Rows are points. Each table stands for the endless flat space through its points: a line for two points, a plane for three, and so on. Write the one point that lies in both, or say that there is none.
In the rows, zero is written as 128.

First (3 x 4):
[[115 105 135 149]
 [115 115 117 167]
 [121 106 127 175]]
Second (2 x 4):
[[128 102 119 114]
 [118 103 125 121]]
They share: no point

First:
[[137 116 116 104  72 120]
 [101  80 112 116 112 124]]
Second (2 x 6):
[[115  87 106 104 104 121]
 [125  83  92  86 108 117]]
They share: [110  89 113 113 102 123]

First (2 x 8):
[[140 132 128 159 169 110 111  79]
 [122 156 134 153 115 164  75 103]]
Second (2 x 8):
[[133 147 129 154 139 123  97  88]
 [127 138 114 169 127 144  85  73]]
They share: no point

First, 2 rows:
[[ 99 143 128 113 139 104 161 101 134 166 117]
 [123 122 140 113 109  86 152 101 116 151 144]]
Second, 4 rows:
[[ 96 120 114 130 129 103 146 152 119 113 110]
 [ 98 119 128 131 144  99 154 156 127 117 119]
 [114 115 128  91  96 119 154  84  91 153 127]
 [120 100 144  81  98 126 162  84  80 150 139]]
They share: [107 136 132 113 129  98 158 101 128 161 126]

First:
[[ 92 113 187 167  59 180 114  76 149 159 149 160]
 [ 73 139 154 132 114 119  98  83 101 188 146 146]
 [147 127 168 174  80 141 114 129 101 118 236 150]
 [ 82 137 185 161  81 166 118  82 125 165 155 152]]
Second:
[[114 115 142 169 115 205  97 111 132 133 182 177]
 [100 114 147 167 114 182  95 103 134 144 174 164]
 [ 90 114 134 143 122 153  86 103 140 150 154 144]
 [131 142 139 128  64 162 132  82 142 180 173 191]
 [ 95 106 128 109 116 144  66 110  70 134 151 142]]
They share: no point

First, 3 rows:
[[ 88  81  94 143 154 148 128 139 148 153 155  52 118 117]
 [112 135 148 101 124 112 116 175  94  99 113 112  94  99]
 [ 84 105 116 147 152 122 126 163 148 141 151  86 128  93]]
Second (5 x 14):
[[127 123 162 143 167  93 153 175 139  96 175 113 115 123]
 [ 80  84  78  87 114  99 110 166 136 101 107 122 121  52]
 [ 42  97  49  88 102 104  94 160 113 104  73  96 129  72]
 [139 131 190 173 181 123 159 161 137 134 195  87 103 133]
 [113 133 160 170 162 107 161 134 112 122 159  82 100 124]]
They share: [ 94 111 123 131 143 123 123 163 130 129 139  89 115  99]

First, 5 rows:
[[118 145 121 134 142 198 161 146 132 147 122 161 143 150 139 131 147  74]
 [ 82 166  94 114  87 148 166 102 145 154 134 196 133 139 169 140 145  40]
 [ 76 159 112 115 111 172 155 128 150 160 173 192 108 105 128 180 169  51]
 [100 157 111 139 111 165 160 115 143 155 131 159 137 162 173 137 155  67]
 [ 91 166  93 125  83 142 159 101 138 144 116 170 139 166 188 122 138  60]]
Second (2 x 18):
[[ 94 169 106 133 104 164 128 134 131 138 150 144 113 139 152 156 155 101]
 [ 97 142 109 130 122 158 158 125 134 156 129 156 119 169 131 135 155  83]]
They share: no point

First:
[[109 140 125  87 135 129 118  92 125 135 173  77 155 119 102 195 136 101
  138 123]
 [111 135  99 147 193 106 161  84 144 172 183 104 124 123  54 165 108 117
  105  89]
 [107 143 127  79 127 130 113  92 120 130 175  68 164 119 110 205 140 101
  141 129]]
Second:
[[117 118 117  69 174 146  97  52 141 189 135 111 104 110  46 133 158 108
  113 116]
 [132 133 154  95 135 141 104 100 125 132 172  74 146 141  96 156 127  68
  155 131]
 [107 150 139 103 116 126 125 132 119 101 185  89 160 122 120 183 118  74
  183 106]]
They share: no point

First (7 x 24):
[[ 92 101 179 121  89  86 144 108 134 156 111  78 172  91 100 105 171 155
  134  78 174 198 102 174]
 [ 65  93 101 150  62  68 103  63 153 124 125  64 155 115 120 164 124 156
   91 109 157 185  69 118]
 [ 95 119 151 148 104 114 110 136 118 104 129  82 159 101 105 160 166 124
  157  81 175 206  98 182]
 [140 173 171 133 125  72 179 116 125 148 110 109 161 141 104 103 205 116
  108 110 205 250 119 134]
 [139 121 123  48  94  70 134  66 138 154 121 154 147  71  55 148 164 200
   95 119 193 140 100 124]
 [124 138 159 115 115  96 152 120 115 141 121 116 167 110  95 130 192 138
  132 102 182 207 116 157]
 [ 46  53 127 135  57 112 127 106 135 148 138  45 205 101 150 143 143 168
  136  82 113 158 117 166]]
Second (7 x 24):
[[127 142 117 124  72  80  76  90  84  97 102 141 170 101 111 206 127 182
  137 126 159 179 124 138]
 [ 97 119 139  95 130  75 124 126 117 140 110  61 163  86  57 158 141 161
  139  93 163  73  76 162]
 [140 115 119 161  74  25  38  98 102 143 126 156 165 100 106 182 139 208
  178  84 188 180 149 161]
 [132 119  89 142 104  88  99 106  99 136 149  97 180 114  83 164 174 231
  128  84 212 144 111 115]
 [ 82 155 120  51 111 122 127  99  79  92  67  96 187  82  92 201 110 116
  107 160 115 132  61 126]
 [ 92  91  84 120  77  92 131  95 135 138 161 144 178  92  88 153 172 190
  133  83 181 197 111  90]
 [ 87 107 114 107  96 108 160 115 126 112 139  77 163  87  50 159 162 186
  123  85 178 111  78 114]]
They share: no point

First:
[[ 88 106 160 141 140 151 167 113  72 169  78  62 122 184 177  96 145 157
  168 137 139  81 122 175]
 [128  87 128 178  90 173 126  92 155 142 117 123 171 113 133 145 181 172
   90  69  90 120 115 125]
 [ 74 113 159 181 145 151 185 121 119 205 108  81 122 137 173 116 148 200
  119  96 136 105 156 144]
 [ 76 108 176 139 152 151 169 103  54 151  92  76 124 198 169  94 161 139
  184 129 153  83 108 159]]
Second:
[[123 107 134 153 116 174 135  92  93 141 107  86 133 164 137 112 159 168
  133  87 130  91 125 154]
 [ 68  80 163 154 121 152 173 108 133 178  86 105 168 154 169 126 169 142
  153 106  92 134 116 150]
 [ 96  92 155 162 119 156 153 104 117 156  98 101 154 146 161 124 171 156
  133 108 112 106 110 142]]
They share: [105  97 148 159 118 162 147 100 109 151 101  96 147 152 153 120 167 160
 133 101 118 101 115 146]

First (2 x 24):
[[133 116 154 130 120 157 100 156 109 106 161 100 167 130 152 169 123 171
  144  97 101  99 127  94]
 [140 111 160 125 118 160 101 161 105 111 164 103 170 136 157 172 126 180
  145  93 109 105 137  97]]
Second, 5 rows:
[[120 102 159 125 128 138  96 133 131 118 172  69 180 133 134 176 110 165
  152 123  59 102 108  81]
 [137  98 131 103 131 163  88 158  91  92 133 108 172 102 125 120 121 199
  161 146  82  90 149 110]
 [153 132 175 149 165 199  82 122  93 156 163 120 154 154 125 106 105 187
  105 104  96 118 141 154]
 [103 106 148 112 105 147 102 155 134 100 152  76 194 119 152 184 128 165
  142 114  76  83 109  62]
 [124 109 166 128 133 154  91 133 124 128 168  80 179 140 134 160 112 172
  138 119  68 103 118  96]]
They share: no point
